Every row gives one point. The window is the flat piece filled in between its corners: a triangle in 3 columns, a solid with four corners in 4, and so on. A path goes straight from each point to the next, and from the last back to the first. After which points does the path pass through the window?
In the rows, zero is written as 128.

Window, 3 rows:
[[171 172 122]
 [ 65  90 169]
 [126  84 143]]
Path:
(1): [127 134 112]
(2): [ 41 124 114]
(3): [108 114 197]
(4): [139 168 200]
(5): [106 135  87]
(6): [102  95 105]
(7): [142 103 163]
(8): [193 128 150]
(9): [144 157  72]
(10): [158 142 101]
(11): [197 129 162]
(12): [103 147 168]
(13): [101 148 111]
(14): [153 172  87]
(15): [159 173 185]
(16): [148 130 151]
Through the window after points: 6, 16

Window (4 x 4):
[[139  82 155 128]
 [ 77  69  85 163]
 [149 135 170 130]
 [195 148 110 107]]
Path:
(1): [231 149 151 139]
(2): [173 152 147  56]
(3): [141 129 154 115]
(4): [179 116 152 174]
(5): [147  96 111 156]
(6): [143 102  94 110]
(7): [155 136 124  84]
(8): [194 128 139 170]
(9): [106  82  95 193]
(10): [ 83  78  97 139]
(11): [ 95  76 157 116]
(12): [152  67 149 186]
(13): [196 120 163 171]
(14): [151 127 155 108]
(15): [122 124 106  79]
(16): [151 137  97 155]
Through the window after points: 3, 7, 9

Window:
[[168  72 112 115  74 139]
 [150  73 117  76 131 140]
 [110  91 148  89  79 138]
 [ 97 173 120  92 141 119]
 [ 86  75  36 130 185 118]
 [ 93 192 197 118 172 120]]
Path:
(1): [ 98 141 174 118 152  54]
(2): [120 127 140  80 109  83]
(3): [ 98 141 122 100 128 146]
(4): [134  93  73  89 127 207]
(5): [125  90 119 119 155  68]
(6): [ 96 126 112 115 142  81]
(7): [105 131 128 119 132 202]
(8): [124 125 115 118 102 199]
(9): [130  81 107 111 116  65]
(10): [119  90  89 105 139  69]
(11): [100 100  93 116 177 191]
(12): [141  77 102 112 142 201]
(13): [136  85 108  88 106  73]
(14): [108 124 144  91 111  61]
(15): [108 148  93  97 157 190]
(16): [ 99 176 160 112 165 172]
Through the window after points: 2, 10, 12, 14, 16

Window (8 x 8):
[[ 97 110 104 158 109 122 120 113]
 [156  18 121 151 117 111 196 164]
 [170 132 134  17 152  84  85 148]
 [ 98 124 148 148  86 147 135 156]
 [ 96 148 133 174 152 151 160 144]
 [197 124 224  99 162  88  70 119]
 [ 74 150 127 169 106  90 152 151]
 [ 78  46 142 105 128 103 129 147]]
Path:
(1): [ 96  85 138 125  98 113 167  90]
(2): [108 108 107 159 140 120  94 171]
(3): [105 147 142 149 163 124  70 187]
(4): [125 151 182 105  98  99 146  72]
(5): [140 130 169 100 148 107 158  88]
(6): [141 123 147 120 138 111  82 174]
(7): [113  70 122 178 155 113 125 219]
(8): [116  85 153 142  87 118 192  81]
Through the window after points: 1, 5

Window, 9 rows:
[[ 44 129 157 151  73 110 189 125 157]
 [101  95 127 206 165  88 163  72 132]
 [ 56 155  91 139 111  94 129 107 175]
 [106 149 112 107 106  92 132 195 138]
 [148 114 151 104 182 113 143  92 210]
 [162 146 165 249  50 103 138 137 147]
 [105  79 167 112 162 187 109 139 185]
 [117 101  95 173  78 119 189 112 100]
 [124 121 132 101 137  84  85 108 140]]
Path:
(1): [115  94 114 160 101  96 142 147 148]
(2): [116 165 153 165  93 136 164  81 110]
(3): [ 86 153 150 177 111 133 163 115 118]
(4): [105  80  78 152  80  55 132 145 170]
(5): [ 81  85 116 149  77  71 108 116 207]
(6): [121 177 138 120 161 127 138 119  95]
(7): [108 153 130 124 136 118 144  93 140]
(8): [104  83 136 146 103  94 149 135 177]
(9): [112  82 117 134 146  80 142 128 206]
(10): [116 138 157 145 135 150 130  86 159]
(11): [ 83 175 153 150 127 133 149  95 139]
(12): [ 92  78 127 141  99  77 148 128 155]
Through the window after points: 1, 5, 7, 11

Window:
[[127 120 139 158 142 234 181 135  94 131 100]
 [138 195  96 136 122 111  43 194 140 146  90]
 [116 174  80  50 107 125  35 166 160 138 127]
 [ 94 106 120 176 111 158 199 128 142 121 109]
 [ 65 168  76 101 195 126  43 175 142 146  95]
 [124 183  71 102 155  98  98 139  99 158 124]
 [123  71 159 172 106 173 155  90 123 190 114]
 [201 169 143 116 143 121 125 150 220 178 140]
 [100 130  71  82 157 109  83 227 102 156  96]
 [145  76 156 155 141 154 139 106 116  97 111]
 [151 212 226 114 127 117 152 168 173 161 139]]
Path:
(1): [113 154 136 155 142 140 107 137 142 149 167]
(2): [119 142 104 152 150 173 127 173 138 134 206]
(3): [117 129 131 132 134 134 132 133 138 133  87]
(4): [131 118 128 122 145 168 149 125 132 124  69]
(5): [131 113 141 153 139 167 129 135 111 125 131]
(6): [113 158  77 135 164 115  51 212 129 147 183]
(7): [130 205 118  55 144 121 117 122 155 135  42]
(8): [119 157  82 100 143 107  99 151 125 144  14]
(9): [100 148 109 126 153 141  76 208 132 151 175]
(10): [107 149 108 134 152 142 100 176 103 133 139]
(11): [109 135 109 109 130 130 104 158 116 142  72]
(12): [139 146 125 105 118 157 141 137 141 133  25]
Through the window after points: 2, 4, 8

Window:
[[128 153 141 139 151 104 218 108 160  74  98 118]
 [ 74  69 117 113 136  69 121  93   7  85  17 141]
 [189 164 146 123 122 194 140 147 145 133 133  93]
 [117 142  93 135 159 119 128 140 148  97 113 137]
 [186  91 120 114 136 127 192 152 108 130 130 131]
 [179 101 143 229 156  86 157 130 187 103  97 116]
 [156 129 155 127  74  89 194 154 145 114 136 129]
 [178 120 145 115 150  96 160 102 200 126 108 136]
 [136 109 176 141 135 110 163 118 168  98 171  91]
 [112  85  86 144  76 167 105  63 118  66 151 145]
 [ 95  90 126 130 122 134 178 106 204 124 111 124]
 [125 134 108 203 142 144 124  60 183 146 158 137]]
Path:
(1): [142 113 115 127 127  99 173 115 145 103 114 101]
(2): [137  95  49 130 126  90 160 113 109 108  90  79]
(3): [127 134 166 139 131 118 160 117 137 104  93 174]
(4): [121 118 174 158 154 123 150 113 141  90 152 172]
(5): [141 124 116 140 136 116 156 115 164 114 123 103]
(6): [145 106  72 138 129 114 136  92 148 119 126  52]
(7): [115 125 172 172 145 151 152  99 151 111 124 204]
(8): [139 111 183 138 149 146 142 142 135  97  97 166]
Through the window after points: 4

Window (14 x 14):
[[116 164 191 150  20 143 128  75 173 127 116 121 100 181]
 [ 45 142 165 119  88 106 107  49 128 103 112  89  96 145]
 [ 94  69 211 121  75 127 110 112 144 117 167 160  64 132]
 [134 122 107 146 144 211 213 162 163  46 128 130 139  99]
 [ 27 161 154 131 127 107 137 112 163  99  51 158 161 205]
 [179 135 133  73 180 161 135 174 172  86 129 125 151  89]
 [133 118  96 119 120 248 137 203 152 124 110 115 172  65]
 [144 102  72 146 124 171 110 177 203  88 173 120 187  67]
 [127 131 186 161 157 166 142 121 142  90 104 125 202 108]
 [166  60 159  84  74 163 137  61  98 108 167 166 120 158]
 [148  89  99 154 128 144 198 165 151 133  88 111 141  95]
 [ 83 139 145 116  76 126 172 113 136 170 203 149 110 107]
 [157 104  85 144 172 172 110 122 137 161 202 187  66  69]
 [172 142 106 156 136 181 143 231 104  48 112 106 194 114]]
Path:
(1): [162 143 127 133  96 167 134 170 123  70 106 156 143  69]
(2): [116 107 121 154 169 171 147 184 148  94 151  78 191 173]
(3): [134 114 121 114 166 203 131 151 177 131 159 100 158 147]
(4): [144 127 143 114 104 139 137 158 141  76 108 154 135  56]
(5): [133 130 135 109 112 157 133 146 132  82 116 159 149  70]
(6): [115 100 131 135 173 156 149 134 165 131 165  85 131 150]
(7): [114  95 119 130 187 183 143 152 176 144 164  85 142 136]
(8): [132 121 116 139  79 141 130 141 153  82 122 140 149  84]
(9): [104 109 166 106  73 125 139 107 158 106 116 181  96  79]
(10): [108 107 158 146 138 165 133 148 129 139 209  96 126 184]
(11): [127 117 150 143 128 157 149 138 143 114 155 103 141 140]
(12): [142 133 139 115 109 141 127 114 130  64 100 183 156  89]
Through the window after points: 1, 3, 7, 9

Window (14 x 14):
[[ 88  68 129  79  21 133  99 131 101  89 115  15 120 135]
 [133  99 120  84   7 121  84  87  78 103 120  79 132 190]
 [138 138 144 174 155 154  87  78 132 132 173 129 112  87]
 [141  75 112 131 179 114 140 184 149  94 104 113 183 157]
 [ 97 117 153 144 164 106 102  78 122 150 138 154  42 116]
 [ 64 117 110 139  27 127 110  93 111  57 123  81 116 165]
 [113 110 170 184 161 129 128 147  77 140 172 163 107 110]
 [100  91  47  99  37 113 123 126 102 113 160  50 131 164]
 [116 143 157 124 155  91 171 180 148 143 118  71 190 167]
 [100 103 117 126 150 177 159 159 116 146  92  77 167 184]
 [157 123 136 137 139 149 172 224 173 128 112  90 135 184]
 [116  80 161 212 137 114 116 103 148 178 139 141 113 121]
 [ 96 120 122 111 146 143 115 232 176 149 120 123 198 169]
 [129 143 121 199 148 112  94 122 101 159 101 154  98  71]]
Path:
(1): [ 89 102  92 165 135  89  88 152 115 114 126  66 116 187]
(2): [125 111 147 111  89 149 144 134 130 116 120 102 148 126]
(3): [109  78 143 111  68 131 171  95 128 134 121 107 134 101]
(4): [118 114 125 140 117 115 111 144 106 112 135  82 128 159]
(5): [107  88 120 153  75 124  57 145 102  96 117  36 108 168]
(6): [104 108 117 110  80 128 139 117 118 115 130 103 137 131]
(7): [126 104 133 127  95 136 170 118 132 123 126 119 132 124]
(8): [110 118 123 157 104 120  91 118  99 112 130  87 105 151]
(9): [ 78 114 127 171 114  97  34 129 111 119 120  94 120 185]
(10): [128 112 131 117 132 138 190 114 116 138 130 129 129  82]
(11): [101 105 133 105  89 133 154 140 138 125 125 120 146 148]
(12): [113  95 130 158 134 128 112 156 126 123 146  79 137 173]
(13): [119  79 115 182 158 102  79 165 115 110 137  66 135 198]
(14): [125 111 146 108 126 140 174 119 157 140 109 169 144  78]
(15): [115 104 140 146 135 136 153 144 121 130 137 134 126 122]
(16): [132 123 141 166 134 126  94 159 112 133 152 100 121 158]
Through the window after points: 1, 5, 13, 15

Window, 14 rows:
[[ 90 124 155 128  82 116  92 109 187 134 106 163 127 123]
 [170  91  62 100 191  64 125 112 108 113  76 111  72  26]
 [123  83  85 138 181 140 214 124 138 142 157  93  82 108]
 [139 180  95 130 141 103 112 158  95 178 209 155 161  78]
 [131  82  87  71 171 114 175 218  92  53 165 120  87 114]
 [131  37 152  93 133 105 198 112 122 167  38  90  95 106]
 [124  68  43 102  84 133 125 124 195 150  81  59 226 159]
 [ 95 135 144 125 163 116 163 121 122 130 124 175 167 154]
 [140  95  92  82  77 129 195 121 152  74  76 154 114 107]
 [125 132 137  89 146  49 151 155 133  66 127  53 140 126]
 [ 97 125 126 102 106 181  99  52 151 127 102 100 117 102]
 [137 134  47 164  74 119 156 167  90 151 108 174 135 171]
 [143 108  48 117 135  60 142  79  69 117 228 144  90 138]
 [233  96 238 180 113 100  88 148 111 121 104 125 126 106]]
Path:
(1): [155 160 106  61 169 139 120 131 153 173 106 115 103 163]
(2): [158 123 123  94 134 124 133 120 143 154 118 139 105 143]
(3): [ 92  74  78 176 105 130 139 109 103 106 124 119 187  63]
(4): [ 79 113  79 152 114  93 160 138 113 118 179 108 169  31]
(5): [161 156 109 109 149 111 117 144 111 163 160 145 130 123]
(6): [163 122 121  92 148 106 149 151 125 130 119 122 114 121]
(7): [100  49 109 166  95 108 148  98 105 112 133 126 128  85]
(8): [103  89 113 155 147 114 151 140 108 112 137 142 156  84]
(9): [165 148 100  72 120  87 133 110 134 142 140 116 118 175]
(10): [159 139 104  77 121  78 149 104 161 136 112  96 100 173]
(11): [104  53 113 160 113 141 146 144 101  85 101 142 156  89]
(12): [102  71 108 144  86 109 162 118 122 102 140 123 145 116]
Through the window after points: 4, 6, 8
